Each row of a before or after table is a point. One or more steps were done to the points. Then noise was added and the rows were shuffled. The steps act on columns, c1 being the first. Name the steps. A step turns or swaps two columns, mirrors them in a line or flattens them onto one, adds a multiple of one to another, or multiplies or shifts one. Angles are multiples of 10 degrees, from the lower column toward the higher: turns from -170 to 170, lines from 10 to 170 but not 90. Use the fewest steps. Two steps may share a column if one is a turn and the other turns, adds or multiplies; they go together, in the order done. Otherwise the lowest column goes first.

Before, 12 rows:
[[-3.6  0.0 -0.2]
 [-2.2 -0.9 -0.7]
 [13.1  1.1 -0.8]
 [-2.6 -1.1  0.8]
 [-3.3  5.0  3.5]
 [ 0.2 -0.3 -1.7]
 [-3.2 -1.1 -0.3]
 [ 3.4  0.3 -1.8]
 [-3.1  1.3 -1.5]
 [-2.3  0.6 -1.3]
 [-3.9  4.4 -1.4]
 [ 1.3 -0.9 -1.7]]
After:
[[-3.2  0.6  6.1]
 [-3.8  3.9  2.6]
 [ 3.3  1.6 -0.8]
 [13.2  1.4  0.3]
 [-2.3 -0.2 -1.1]
 [-3.6  0.1  0.1]
 [-2.3  1.3 -0.5]
 [-2.6 -1.4 -0.5]
 [ 0.3  1.1 -1.3]
 [-3.3 -0.4 -1.1]
 [-3.2  2.0  0.1]
 [ 1.4  0.9 -1.9]]
Steps: turn c2 and c3 by 50 degrees

Before:
[[-2.1 -0.3 -5.8  1.3 -1.8 -3.2  2.6 -1.4]
 [-0.5  2.0 -3.0  1.8 -3.6 -5.4  6.9 -0.2]
 [ 0.8 -2.3  2.8  1.0  1.3  1.4 -0.4 -4.2]
 [-3.4  2.1  1.0  5.8 -0.5  2.0  1.1 -5.3]
 [ 3.0 -1.2  2.9  4.8 -3.4  4.6 -5.1  2.5]
 [-1.6 -0.9  0.5  2.2  1.4  0.1 -3.7 -8.2]
 [ 2.6 -5.2  3.5  8.8 -4.2  4.4 -2.0  2.3]
 [-0.3  2.2 -1.6  1.8  1.1  0.7  2.4 -4.6]
 [-2.3  1.0 -0.6  0.4 -2.6  1.3  4.1  1.9]
 [-5.2  0.9  0.4  4.3  2.3 -2.4  1.0 -3.2]
 [ 1.7  0.2  2.3  1.3  5.2  5.0 -2.6 -1.5]
 [-1.5  0.9 -2.0  6.3  0.3 -1.2 -1.4 -4.6]
 [-0.1  2.5 -0.1  2.6 -4.7 -3.7  3.0  2.2]
 [-0.4  0.9  0.0  2.3  4.0 -1.1  2.6 -5.5]]
After, 14 rows:
[[-3.4  1.7 -0.3 -5.2 -0.7  3.0  1.3 -5.2]
 [ 2.5 -5.3  3.9 -9.1 -4.3  3.9  1.4  2.2]
 [ 0.1  2.7 -2.3  1.1 -4.6  4.4  1.9  2.2]
 [-0.4  1.8 -7.1  2.6 -3.8  4.9  1.9 -0.2]
 [-5.4  0.8 -0.3 -0.8  2.4  4.8  0.8 -3.4]
 [ 1.5  0.3  3.5 -4.8  5.6 -2.3 -0.1 -1.7]
 [-0.1  2.1 -3.1 -1.8  1.2  0.9  0.2 -4.5]
 [-1.5  0.6 -0.4 -3.2  0.4  5.5 -2.4 -4.3]
 [-1.6 -1.0  3.1 -1.5  1.3  1.4 -2.1 -8.4]
 [-2.1  1.2 -3.6 -1.1 -2.6 -0.4  2.3  2.0]
 [-2.3 -0.5 -5.8  1.7 -1.8  3.3 -2.8 -1.5]
 [-0.4  0.9 -1.9 -0.9  4.4  2.3  1.6 -5.4]
 [ 2.9 -1.3  5.7 -6.7 -3.4  0.8 -1.0  2.9]
 [ 0.9 -2.4  2.0 -1.8  1.3 -0.1  2.1 -4.2]]
Steps: turn c3 and c7 by 50 degrees; turn c4 and c6 by 130 degrees

Before (10 x 11):
[[ 0.4 -3.7  5.5 -1.1  0.9 -0.4 -3.1 -1.2  2.0 -4.1  1.0]
 [ 0.5 -3.5  1.8  2.8  4.7 -2.4  1.1  3.8 -4.0  2.1 -0.6]
 [ 1.5 -3.1 -1.3 -3.0 -2.1  1.2 -3.0 -0.7  1.0 -5.4  0.6]
 [-4.2 -2.2  0.3  4.4  5.3 -2.0  4.4 -1.4 -3.4  2.2 -2.8]
 [-3.9  2.1  0.7  2.1 -1.5  2.6 -4.3 -1.6 -5.7 -0.6  3.3]
 [-4.0  2.4 -1.2 -3.5 -0.4 -3.8 -1.8 -2.1 -6.0 -4.9  1.1]
 [-3.0 -0.2 -1.4 -2.2  0.7 -1.0 -7.3 -0.3 -8.4  1.2 -2.0]
 [-2.0 -4.3 -2.5 -1.0  2.7 -3.7 -1.9 -0.7  2.2 -5.4  2.6]
 [-2.2 -1.6 -0.9  5.1  6.3  0.2 -0.1  2.6 -3.0 -2.0 -3.3]
 [-6.0 -3.4  2.1  0.7  1.8 -2.9  1.5  4.7 -3.1  1.8 -3.8]]
After:
[[ -3.4  -4.1   5.5   2.5  -1.4   2.7   4.7  -5.7  -1.8  -0.6   2.5]
 [ -1.3  -3.5   3.6  -3.5  -0.7  -3.6   4.3  -5.9  -2.0  -4.7   2.2]
 [ -3.4  -9.1   3.6  -3.5  -2.4   1.3  -0.5   1.1  -0.6  -5.3   1.7]
 [  2.6  -9.3   6.8   0.9   1.5  -2.8   6.0  -3.3   4.8   1.9  -4.1]
 [ -1.6 -10.3   2.2  -1.0   2.9  -3.9   2.3   2.3  -1.0  -5.6   3.2]
 [  5.3  -8.0   5.1   4.4   5.1  -2.5   3.2  -3.4  -1.3   2.3  -4.3]
 [  1.0  -9.5   6.8   2.7   4.9  -2.5  -0.7  -4.1   4.3   1.8  -1.4]
 [ -3.3 -10.1  10.1  -1.1   1.1  -0.3   0.0   1.7  -1.4  -4.3   0.9]
 [  0.1  -7.7   4.3   5.0   6.4   0.1   2.3  -3.3   2.7  -2.2  -5.1]
 [ -6.7  -6.2   3.7  -2.1   0.9  -1.0   4.3  -8.2  -0.1   1.4  -1.2]]
Steps: turn c1 and c7 by -100 degrees; shift c2 by -6.0; shift c3 by 5.0; add -0.3 times c4 to c11; swap c8 and c9

Before (12 x 14):
[[ 7.3  5.9 -0.9  3.2  4.8  1.7  0.3 -0.3  1.3  3.5 -4.0  2.2  0.2 -3.7]
 [-2.0  3.2 -0.3 -1.4  1.6  2.4 -2.5  2.6 -1.9 -5.2 -2.3 -1.7 -3.1  3.7]
 [-1.8  4.9  0.9  2.0 -2.8  0.9 -5.6  3.4 -1.1 -2.8  1.1  1.4  0.7  1.7]
 [ 5.5  0.2 -0.3  1.7 -6.1 -4.6  4.7 -2.8  0.4  3.1 -4.0 -7.1  4.5 -4.7]
 [ 0.7  2.1 -2.7 -1.0 -0.2 -1.4 -3.8  3.6  3.5  0.6  1.1  1.4 -2.7  4.3]
 [-4.3  0.7  2.2 -0.1  0.9  0.8 -0.1  1.4 -0.3 -4.4  5.4 -1.3  0.2  4.7]
 [ 1.3  6.5 -5.7  1.7  2.6  2.6 -0.5  3.1  1.1  2.7 -1.5 -0.5 -1.1 -3.8]
 [-0.8 -2.2  4.8 -0.7 -4.6 -5.8  2.7 -2.8 -2.0 -2.8 -1.1 -3.8  1.0 -7.9]
 [-1.3  5.6  0.9  0.7  1.8 -1.6 -6.3  1.6  1.4 -3.5  3.8 -3.2 -2.3  3.2]
 [-4.9  1.5  3.2 -4.4 -2.4 -5.7 -3.5 -1.9 -4.4 -2.7  3.6 -2.3  2.9  2.3]
 [-1.1  8.0 -2.3  3.0  0.7 -3.2 -1.3 -0.3  2.4 -0.9 -0.8  2.2 -0.9  2.3]
 [-2.3  3.3 -0.3 -0.9 -2.5  0.5 -4.4 -3.3 -1.3 -3.7  4.3  0.0 -2.6  2.9]]
After (12 x 14):
[[-1.6  5.6  7.1  2.9  6.1  0.2  1.9 -0.4  1.8  3.2  2.0  0.9  0.2 -3.6]
 [-0.3  4.6 -1.9  2.1 -2.3 -5.8  1.0  3.2 -0.6 -2.7 -1.7 -0.1  0.8  1.5]
 [-4.0 -2.0 -2.4 -0.4 -1.2  2.9 -5.6 -2.8 -3.2 -2.5 -4.6 -2.0  0.9 -7.8]
 [-0.4  5.5 -1.5  0.6 -2.4 -6.1 -1.6  1.2 -0.3 -3.3  3.7 -0.2 -2.2  3.1]
 [-1.5  0.5  5.1  1.2  0.6  4.5 -4.6 -2.7 -2.5  3.0 -7.3 -1.6  4.4 -4.7]
 [ 4.9  6.8  3.0  1.7  2.6 -0.7  2.5  2.9  0.7  2.7  1.5  0.4 -1.3 -3.5]
 [-0.5  0.7 -4.8  0.0 -4.5 -0.1  0.7  1.5 -0.9 -4.2  3.6 -0.4  0.3  4.6]
 [-1.4  1.8 -5.5 -4.6 -4.7 -3.2 -5.7 -2.0 -4.4 -2.6 -0.4 -2.3  2.9  2.3]
 [ 0.9  3.1 -2.3 -1.0 -4.9 -4.5  0.5 -3.4 -1.0 -3.9  0.0 -0.9 -2.7  3.1]
 [ 1.0  2.9 -1.7 -1.2  2.5 -2.8  2.4  2.6 -2.2 -5.2  0.0 -1.4 -3.1  3.6]
 [ 2.4  8.2 -0.3  2.8  0.9 -1.1 -3.3 -0.3  2.9 -0.8  0.2  1.5 -1.0  2.2]
 [ 2.3  2.2  1.7 -0.9 -1.2 -3.9 -1.6  3.8  3.3  0.8  0.2  1.7 -2.7  4.2]]
Steps: turn c1 and c3 by 110 degrees; turn c5 and c11 by 60 degrees; swap c6 and c7; flatten c9 and c12 onto the line at 30 degrees

Before:
[[  2.3   4.1  -1.1   0.9  -3.0  -2.5   0.7  -0.3  -0.9  -2.1   1.2   1.2
    2.2  -1.2   2.4   1.6   3.6  -0.3  -1.8  -3.3  -4.6  -0.6   1.3  -1.9]
 [  0.1   0.6   1.0   4.3   0.2  -1.8   2.1  -3.2  -5.0   0.6   3.6  -1.1
   -0.5   2.7  -2.6  -0.9  -2.1   0.1   0.2  -0.2  -4.6   1.1  -1.6  -0.5]
 [  0.3   0.7  -2.5   0.4  -2.8  -0.4   0.3  -3.2   2.0   0.5   4.6  -6.3
   -0.7  -0.6  -1.4  -5.1  -0.1   3.6   0.0  -1.9   1.6 -16.0  -0.5  -1.5]
 [  3.4  -2.2  -1.0   1.9  -1.7   0.3  -2.7   0.3   0.2  -0.4  -0.7  -1.6
   -1.9  -1.5  -1.4  -5.5 -12.4   5.0   7.4  -0.1  -4.5   0.7   2.8  -1.4]
 [ -0.7   1.9  -4.0   0.4   0.5   1.7  -0.9  -1.6   2.3   2.1  -0.8   0.7
   -1.9   0.8  -2.3   2.1   1.6   0.3   2.7  -2.7  -3.7   1.3   0.5  -0.2]
 [ -0.8  -0.4  -2.5   1.0   3.7  -1.9   2.3  -1.5   1.1  -3.1   0.2   0.7
    4.5  -2.2   1.3   1.8   3.4   1.9  -1.8   0.8   3.7   2.8  -0.7  12.0]
 [ -0.4   3.6  -2.5   2.5  -0.5   0.7   0.7  -0.2  -4.2   2.0   2.6   1.6
    4.6  -1.3  -0.6  -0.1   2.8   2.1   4.7   0.2   1.5   3.2  -1.3   1.8]
 [  0.5 -16.9  -3.7   6.0  -0.6  -2.3   2.3  -3.5   4.0  -1.0   0.0   1.4
   -1.2  -3.9  -0.1   0.6   3.0   1.4  -0.6   0.2  -1.6   3.9  -0.3  -1.9]
 [  6.4   3.4   2.2   7.0  -0.3  -1.6   1.9  -1.4   3.3   0.7   0.2  -3.8
    0.0  -3.6   2.4  -1.0   3.2   3.1  -1.7   0.6  -3.9   2.7  -0.1  -1.4]]
After:
[[  0.8 -16.7  -3.9   6.1   0.5   2.2   2.7  -0.3   3.5  -3.8   0.2   1.3
   -1.1  -3.9  -0.5   0.8   3.0  -2.7  -0.1   0.0  -1.9   3.8   0.1  -2.4]
 [ -1.3  -0.4  -2.5   1.2   2.2   0.8   2.1   2.7   0.6  -2.4   0.8   1.5
   -0.3  -2.7   1.3  -3.2   3.7  -2.2  -1.7  -0.6   3.5   3.1  -1.1  12.3]
 [  0.0   3.4  -2.1   2.4   0.3  -0.6   0.1  -1.9  -5.0  -0.2   2.9   1.4
    1.0  -1.8  -1.0   0.8   2.8  -1.3   4.4  -1.7   1.1   3.4  -1.8   1.9]
 [  0.6   0.0   1.3   4.5  -1.2   1.9   2.6  -1.5  -4.7  -2.9   4.0  -1.0
    1.3   3.2  -2.7  -0.5  -2.2  -0.6   0.9   0.6  -5.3   1.4  -1.7  -0.6]
 [  2.8   4.4  -1.0   0.9   1.0   4.4   0.4   1.5  -1.5  -1.0   1.1   0.9
    0.0  -1.1   2.4   3.4   3.5   1.0  -2.0  -0.4  -4.6  -0.8   0.9  -2.2]
 [  6.1   2.8   2.7   6.9  -1.1   0.9   1.6  -1.4   3.0  -0.4   0.4  -4.6
   -1.0  -3.6   2.1  -0.1   3.4  -3.3  -2.1  -1.6  -4.6   2.3  -0.3  -1.4]
 [ -0.7   1.6  -4.0   0.4   2.5   0.3  -0.8  -2.8   2.7  -0.9  -0.4   0.5
   -0.8   1.1  -2.3   0.2   1.8   2.0   2.5  -2.4  -3.5   1.5   0.7  -0.4]
 [  0.0   0.4  -2.7   0.4  -5.8   1.4   0.2  -1.6   2.5  -3.4   4.4  -5.5
   -0.2  -0.6  -1.3   1.8   0.1  -1.7  -0.2  -3.5   1.3 -15.9  -0.6  -1.5]
 [  3.7  -1.7  -1.0   2.0  -5.7  -0.6  -2.7   0.4   0.4  -0.4  -0.7  -1.4
   -0.3  -1.9  -1.4   0.9 -12.5  -3.0   7.2  -3.4  -4.3   0.4   2.6  -1.8]]
Steps: turn c5 and c16 by -80 degrees; turn c6 and c20 by 140 degrees; turn c18 and c20 by -130 degrees; turn c8 and c10 by 70 degrees; flatten c9 and c13 onto the line at 170 degrees
